Each row is a point. The points of each table are mixes of a few directions, plus a little noise. How many directions does each table use, and how many do they share? Where both have some left over, give the other angles between the two spaces (their principal angles), to ten degrees, smallest first.

First (5 x 2):
[[ 44 -60]
 [ 18 -25]
 [-32  40]
 [ -7   6]
 [-28  36]]
Second (6 x 2):
[[  6  -6]
 [-36  48]
 [ 12 -15]
 [ 29 -37]
 [-39  51]
 [ 34 -41]]
Directions: first 1, second 1, shared 1

First (7 x 6):
[[  2 -17  -8  16  -7  -6]
 [  3 -20  -9  18  -9  -8]
 [  2 -14  -8  23  -5 -15]
 [ -3  21  11 -29   9  17]
 [  7 -33 -10   8 -16   7]
 [ -6  25  10 -17  12   3]
 [ -7  37  14 -21  18   3]]
Second (9 x 6):
[[ -9   6   1  -3  21  -5]
 [ -5   2  -3  15  12 -17]
 [ 27   2   1  20 -60  -3]
 [ -4   2   2 -11  10   8]
 [ -7   8   0   8  15 -13]
 [ -5  -3   1 -11  12   9]
 [ -4  -9  -7  18  10 -15]
 [ -1  11   3  -1   2  -4]
 [ 11 -21   2 -34 -23  43]]
Directions: first 2, second 3, shared 2

First (10 x 9):
[[ -7  17  15 -12   8  10  -4 -10 -14]
 [ 15 -12  -2  -5  -5 -12   6  -7  -7]
 [-22  33  22 -11  15  21 -10  -6 -12]
 [  5  -6  -2   1  -2  -4   3   0  -1]
 [ -6  16  12  -7   7   6  -4  -7 -10]
 [-10 -15 -26  30  -8   3  -2  27  37]
 [ 11   8  18 -23   5  -4   3 -21 -28]
 [-16   0 -11  17  -1  10  -6  18  22]
 [-15  18  11  -4   7  13  -6  -1  -2]
 [ 44 -60 -38  15 -27 -38  20   8  14]]
Second (8 x 9):
[[  1  -1  -4   0   6  -1  -6  -4   2]
 [ -4   7  21   3 -31   4  28  23  -9]
 [ -4   6  20   3 -31   4  28  23 -10]
 [  0   2   3   0  -5   0   4   3  -1]
 [  2  -3  -8  -1  13  -2 -11  -9   4]
 [  3  -4 -11  -2  17  -2 -15 -13   5]
 [  7 -13 -39  -6  58  -7 -52 -44  18]
 [ -3   6  18   3 -28   4  25  21  -9]]
Directions: first 2, second 1, shared 0; angles 90

First (9 x 14):
[[  8   6  19  -8  -3  14  10 -11 -16  -7   3  -5   5  -5]
 [  0   0   0   0   0   0   0   0   0   0   0   0   0   0]
 [-11  -7 -25  11   3 -18 -13  15  21   9  -4   7  -6   6]
 [-14 -10 -32  15   4 -24 -17  19  28  11  -5   9  -8   8]
 [  1   1   3  -2   0   2   2  -2  -3  -1   1  -1   1  -1]
 [ -5  -4 -12   5   2  -9  -6   7  10   4  -2   3  -3   3]
 [ -9  -6 -21   9   3 -15 -10  12  17   7  -3   6  -5   5]
 [  7   5  17  -8  -2  13   9 -10 -15  -6   3  -5   4  -5]
 [ 22  15  50 -23  -7  36  26 -30 -43 -18   8 -14  13 -13]]
Second (11 x 14):
[[  5  -6  22 -11   7  -7  -2  -5 -18 -15  -1 -27  -5  -5]
 [  7   4  16  -7  -1  10   7  -9 -14  -6   2  -7   3  -4]
 [  4   1  12  -5   0   4   4  -5 -10  -5   1  -7   1  -3]
 [  4   4   7  -3  -3   9   6  -6  -6  -1   2   1   4  -2]
 [  3   5   4  -2  -3  10   6  -5  -4   1   2   5   4  -1]
 [ -2   5 -14   7  -6   8   3   2  12  11   2  20   5   4]
 [ -6   4 -25  12  -6   4  -1   7  21  16   1  27   4   6]
 [-24 -13 -60  27   4 -35 -26  32  51  24  -8  25 -11  15]
 [  6  -5  26 -13   7  -5   0  -7 -22 -16  -1 -29  -4  -6]
 [  2  -8  14  -7   8 -12  -5  -1 -12 -12  -2 -24  -7  -3]
 [  2   8  -2   2  -7  15   8  -4   2   6   3  15   7   0]]
Directions: first 1, second 2, shared 1

First (11 x 20):
[[  1  31 -30  -3  25   8  16 -12 -15  -7  -3   0  -1   5  17   0  13  -3
  -18  10]
 [ 22 -47  33  16 -31 -29 -34  17  30  11   1  13   2 -10 -29   5 -20  25
   25 -14]
 [-30  27 -12  -8  16  11  27  -5 -23  -9  -5  -9  12  11  15  -1   5 -25
  -16  -6]
 [  7   0  -4   3   3  -3  -1  -4  -2  -1  -1   3   1  -1   0   1   2   6
    1   0]
 [ -6  37 -34  -3  30   5  24 -15 -21 -10  -6   0   3   7  22   0  14  -7
  -22   7]
 [ 25 -30  35  -4 -18  24  -9 -25 -13  -4   6 -10  -3  -1 -19  -5   2  16
   48  -2]
 [-60 -18  40   0 -22 -14  13  20 -10   0 -10 -10  38  14 -11   5 -25 -34
    6 -44]
 [-11   7 -11  -1  -1  -7  -5  26  22   8   3   4  -9  -4   6   0  -3 -10
  -25   9]
 [ 22   2 -11  -3   2   8 -10  -1  13   4   8   1 -20  -8   2  -3   8  11
   -2  20]
 [ 21   5 -12   4  10  -1   0 -13  -5  -3  -2   5  -5  -1   2   1   8  15
    3   7]
 [ 12 -15   7  -1 -13   0 -18  14  22   8   9   2 -15  -9  -8  -3  -4   6
    3  10]]
Second (11 x 20):
[[ 36  11 -35   4   6  17  -3  -7  11   3   5   6  -6  -8  15  -3  18  31
   19  17]
 [-25   3 -16  -1  -6  11  21  11   1   6  -7  -9  24  -7   6   6  -3  -7
   -2  -2]
 [-21  -6  -4  -6   6  22  15   5  -1  -3  -1 -19   1  -5   8  12  -5  -3
   12   0]
 [-21 -36  31 -15  59 -16   3 -17 -26 -35 -24 -24 -33   9 -13  37 -19  -1
   -5 -14]
 [-30   4 -33   5   7 -13  27  17   3  10 -22  -1  34 -17   1  14  -7  -6
  -36   3]
 [  9  14  30   6 -32 -18 -17  -7  -9  10  16  21   7  15 -12 -31   5 -24
   -9  -9]
 [ 38  22 -23   8  -8   9 -10 -10   6   7  14  15  -6  -2  10 -16  18  20
    9  16]
 [ 17  -4  -5   4 -11 -14   2  -3   0   5 -14  18  30   6  -3 -11  11   8
    5 -14]
 [-15 -17  27  -6  15  -1 -19   9  10  -9  13 -17 -46  -2  -7  16 -21  -7
   -2   7]
 [  6  14  29   1 -22  -7 -11 -14 -16   1  15  14   0  16  -8 -27   6 -22
   -3  -7]
 [  4  -8  -3   2 -10  11  -8  13  21   6   8  -3  -6  -6   3   2  -3   8
   14   5]]
Directions: first 4, second 6, shared 2; angles 30, 30

First (10 x 32):
[[ -1   8  -4 -11   4   2   2  -2   5   7 -12   3   7  -6  -6  -1   5  -9
   -3   4  -6  11   5   2   5   2   7   2   9  -1   2 -13]
 [ 13   0  22  13 -17  -3 -20  -9 -48  -4   2 -15 -25   9  47   6   5  12
  -13  17   3  -6  13  12  31 -14 -17  -6 -60  21 -10  29]
 [  9  -5   7   0  -5   3   1   5 -16   1  19 -11  -2   9   1   4  -7   4
    7  -2  -1 -12  -3  -5  -6   2  -1  -8  -5  10   5   6]
 [  1   5   0 -11   2   5   3   1  -1   6  -7  -3   7  -5   1  -3   3  -9
   -5   5  -3   8   4   3   3   4   5  -2   9   4   2  -9]
 [ -5   5  -7  -4   5  -2   2  -2  14   2  -9   9   4  -4 -12   0   4  -5
    0  -2  -4   7   1  -1   0   2   4   6   9  -8   1 -11]
 [ -2  -4  -3   2   3   1   4   3   9  -3   4   2   3   0  -7  -2  -4   1
    4  -5   3  -3  -5  -3 -10   2   1   0  11  -5   2  -1]
 [  1  -2   0  -2   1   3   5   4   1   1   6  -3   4   0  -4  -1  -3  -1
    3  -2   1  -2  -2  -2  -7   3   2  -3   8   1   3  -2]
 [ -3   2  -6   4   3  -7   0  -2  10   0   3   9  -3   5 -18   7   0   4
   10  -9  -7  -3  -3  -8  -5   0   2   8  -2  -7   2  -6]
 [-13  -9  -8   9   6   0   5   3  25 -12  -8   8   5 -10   2 -14  -3   1
   -4  -4  17   2  -8   5 -12   0  -4   1  20 -15  -7   5]
 [  0   0  -1   1   0  -1   0  -1   0   0   1   1  -2   1  -3   2   0   1
    2  -1  -2  -1   0  -2   0   0   0   1  -2  -1   1  -1]]
Second (8 x 32):
[[-17  15   0   8 -10 -16   6 -10  -7   9   9  -8   7   1  13  -3  13  -4
   -9   1   8 -13  24  -7  14  -1   3   1  -1   3 -17   9]
 [ -5  -9   7 -22   2   1   6   8   1 -10  -5  -9   0   3  -6   4  -3   2
    8   3   5  17 -11  -1   9  -8  -6   9  -3   4  -1   8]
 [  9 -12   6   8 -12   8 -14  -1  -8 -16  -3   5   0  -8   8   4   5   3
   -8   4 -12   3  -1   6  -4  -7  -1  -2  -9   2  16  -2]
 [  6  12   0  -6  -3   3   6  -7   2 -17   6   6  -8  -9  -1 -11  -1  13
    1   9 -12  15 -20   2  21  -1  -7  11 -16  18  -1   6]
 [ -7  -8  10  -5  11   0  -3  16 -10  19  -2 -14   2  13  10  12  -6 -12
   -1  -9  19 -13  14   5  -7  -5   2   9   9 -10 -12   9]
 [  0   1  -5 -12  10   0   9   3  12   2  -4   0  -2   3 -16  -2  -7   2
   11  -1   3   9 -13  -4   0   5  -2   0   6  -1  -1  -4]
 [ 11  -3  -5  20   5  -3 -11 -10  11   3  -6   8  -1  -7  -8  -4   1   0
   -6  -2 -18 -10  -3   1  -9   9   6  -9   6  -4  12 -18]
 [  3   4 -13   9  -5   8   1   2  -1  10   5  13   2   3  -1   1  -3  -3
    4  -6   7  -8   9  -2 -24   9   5 -18   9 -12   4  -9]]
Directions: first 4, second 6, shared 0; angles 30, 60, 80, 90
